Each wall is flat, endless, passes through zero and stands at right angles to its row. A trip goes straight from one point to another. Which walls does it cross, in order?
In the rows, 128 means zero.

Walls:
(1): [162 133]
(2): [130 143]
(3): [156 117]
Trips:
[ 74 110] to [ 82 110] => none
[119 138] to [114 102] => 2
[146 119] to [150  68] => none
[178 147] to [175  80] => 2
[134 107] to [110 160] => 1, 3, 2
[130 175] to [118 139] => 1
[ 70 149] to [143 111] => 2, 3, 1

Walls:
(1): [127 130 115  83  66 124 134 120 144]
(2): [133 141 157 175  81 140 125 105 188]
(3): [152 141 130 132 151 112 144 147 145]
Trips:
[184  95 126 101 155 132  82 166 146] to [116 130 165 133 108 164 146 137 202] => 2, 1
[114 120  84 137 126 165  93 128 151] to [136 107  87 108 137  92  36 152  67] => 2, 1
[155 138 121 104 148 130 144  92  94] to [177 130 137  48 126 139 107 139 102] => 1
[182 106 126 179 132 164 122 158 149] to [130 165  66 126 141 135 140 146 140] => 2, 1
[126 107 136 134 166  94  65 155 165] to [150 123 164 106 102 145 166 113  97] => 1, 3
[167 169 119 135 129 101 158 103  82] to [132 128  82 108 149 114 108 100 163] => 1

Walls:
(1): [115 119 154 116 120  89 137  99 166 108 115 106 143  95 112 110  66 115]
(2): [106 141 114 129 158 172 121 170 130 157 100  85 155 123  81 133 157 125]
(3): [131 173 124 116 178 142 111  88  90 129 130 155 114 117 173 130  94  91]
Trips:
[156 179 154  93 147 163 144 140 147 126 167 177 162 176 136 155 130 160] to [107 117 111 102  91  92 170 112 183 179 101 134 114 108 112 136 186 159] => 3, 2, 1
[167 128  98 155 109 131 124 113 116 179 106 128  91 171  91  96 130  52] to [123 162 130 115  87 144  71 105 141 152 125 121 125 114 106  99 168 172] => 3
[149 135 133 116 146 119 146 114 185  75 129 157 135 147 120 103 188 131] to [174 150 185 159 152 139 122 163  89 148 141 153 150 175 119 143  91 101] => 3, 2
[149 102 132 134  83 153 144 114 157 112 105 150 167 117 101 135 150 106] to [ 86 104 138 159  67 130 210  94  96  92 133 137 136 117 143  79 104 114] => 2
[100 188 192 132 169 105 146 169 118 132 146 107 103 142 133 137 129 154] to [106 125 158 107 123  71  78 141 154 171 177 130 110 130 155 142 138 153] => 2, 3, 1

Walls:
(1): [174 103  76 107 153 128  67 149  89 111 121 117 116  86 172  76 174 133
 147 153  86 124 169 145 100 137 133 103 123 126 176  98 180 114 143  75
 139 108 120 109 148  76 124 188 124 128 134 131]
(2): [149 129 100 142 158 124  50 112 105 136 122 154  85 101  99 127 123  97
 174  78 157 105 115 102  97 122 102 103 156 106 125 108 119  85 161 101
  96 136 100 158 163 154 146 173  77 127 127  97]
(3): [107 143 141 137 132  75 158 151 162 126 124 123  54 105 133 158 125 104
  98 130 127  77 130  99 101 142 167 113  57 146 150 116 122 155  93 146
 192 135 145 125 126  74  66 170  94 129 140 191]
(4): [144 113  87 119 124 150 116 136  89 104 182  49 104 119 113 144  95 130
  95 129 125 163 113 129  72 133 104 149 155 176 130 130 130  78 159 153
 135  80 166  61 104 114 130 140 177 139  38 139]
(5): [111 164 110 106 112 174 174 117 133 126 135 168 129 150  92 128 117 113
  66 105 127 130 136 102 177 112 157 166 187  74 112 107 110  91 128 111
  99 102 131 136 127  82 113 119 129 110 102  82]
(6): [168 108 139 190 122  75 123 114  30 130 137 106 108 127 160 142  61 124
 172 183 164 117 119 157  99 165 157 141 140 134 131 141  93  96  81 128
 220  89  71 129 126 169 136 117 131 115 144 183]
Trips:
[174 102 145 163 137  98  85 114 116 184 116 114 125  84 113 108  83 145
  90 148 128 141  89 161 129 148 166 183 148 158 103 138  76 132 103  98
 163  93  62 109 202 136 128  84  97 136  95 134] to [103 108 118 139 119  96  83 101 147 147 104 120 160 163  90 127  93 126
 135 140 117  69 135 110  99 104 153 166 108  93  98  77 115 121 111 121
 156  86 152  66 159 112 108 137  83 152 101 131] => 3, 5, 1
[129 147 182 138  94 139 151 117 124 173 115 122 144 199 104 102 105 139
 160 109 118 108 170 160 112 152 151 131 103 141 122 106 148 104 160 141
 126 102 126 135 117 110 165 102 180 172 145 138] to [ 78 124 191  90 191 141 152 136 104 139  87 138 179 138 119 163 136 115
 143 168 135 168  70  91 128 155 108 115 144 126 133 118 134  99 161 123
 134 167 135 150 110 160 138 138 140 126 130 118] => 6, 2
[ 93 107 175 130 175 151 123  96 150 109 106  85 126 129 102 179 136 132
 169 135 145 157 158 149 122 164 141 135 114 114 123  85 192 107 145 105
 125 169  98 148 155 114  75 104 163 107 134 146] to [155 175 117 153 194 178 120 192 137 170 173 130 153 109 126 142  85 116
 117 151 121 143 144 108 124 155 128  91 101 157 136 158 139 114  79 102
  90 143 169  88 100  99  75 148  94 113 137 157] => 4
[157 179  96  92 148 153  62 165 116  81 140 114 124 151 163 119 130 131
 143 127 142 105 179 121 133 120 159 129 122 109 127 165  90  99 133 131
 192  89 162 100 143  93 128  96 135 150  54 168] to [123 102 146 194 116  75 109 109 109 110 161 111 153 126 119 123 109 195
 109 148 169  85 188 196 169 130 132 133 161  93 151 155 146 113  97 131
 131 149 108  99 159 119 156 206 137  89 180  95] => 5, 3, 4, 2
[110 122  82 149 143 164 120 136 120 127 156 151 151 142  87 118 121 108
  84 159 128 152 140  81 135 163 110 139 165 111 115 144 103 133 122 135
 116 118 142 154 142  62 139 153 117 113 120 106] to [110 183 105 152 170  87 110 173  73 142 142 156 149 114 132 123 124 155
 133 134 165 110 125 108 113  94 152 177 129 126 126 123 145 143 164 154
  92 149 135 147 147  89 133 145  79 158 140  86] => 4, 3
[184 165 201 157 123 143  79 145 130  99 135 135 114 111 116  83 116 115
 106  90 125 165 175 150  79  92 143 125 151 131 126 152 131  92 110 124
 120 100  68 113 150  90 178 120 181 165 175 112] to [142 172 117 136 187 136 135 138  95 141 135 130 139 142 109 112  91 139
 131  80 129  85  83  78 131 132 145 110 119 166 119 112  95 132 112 103
 138 145  86  94  91 102 144 163 151  90 120 123] => 3, 1
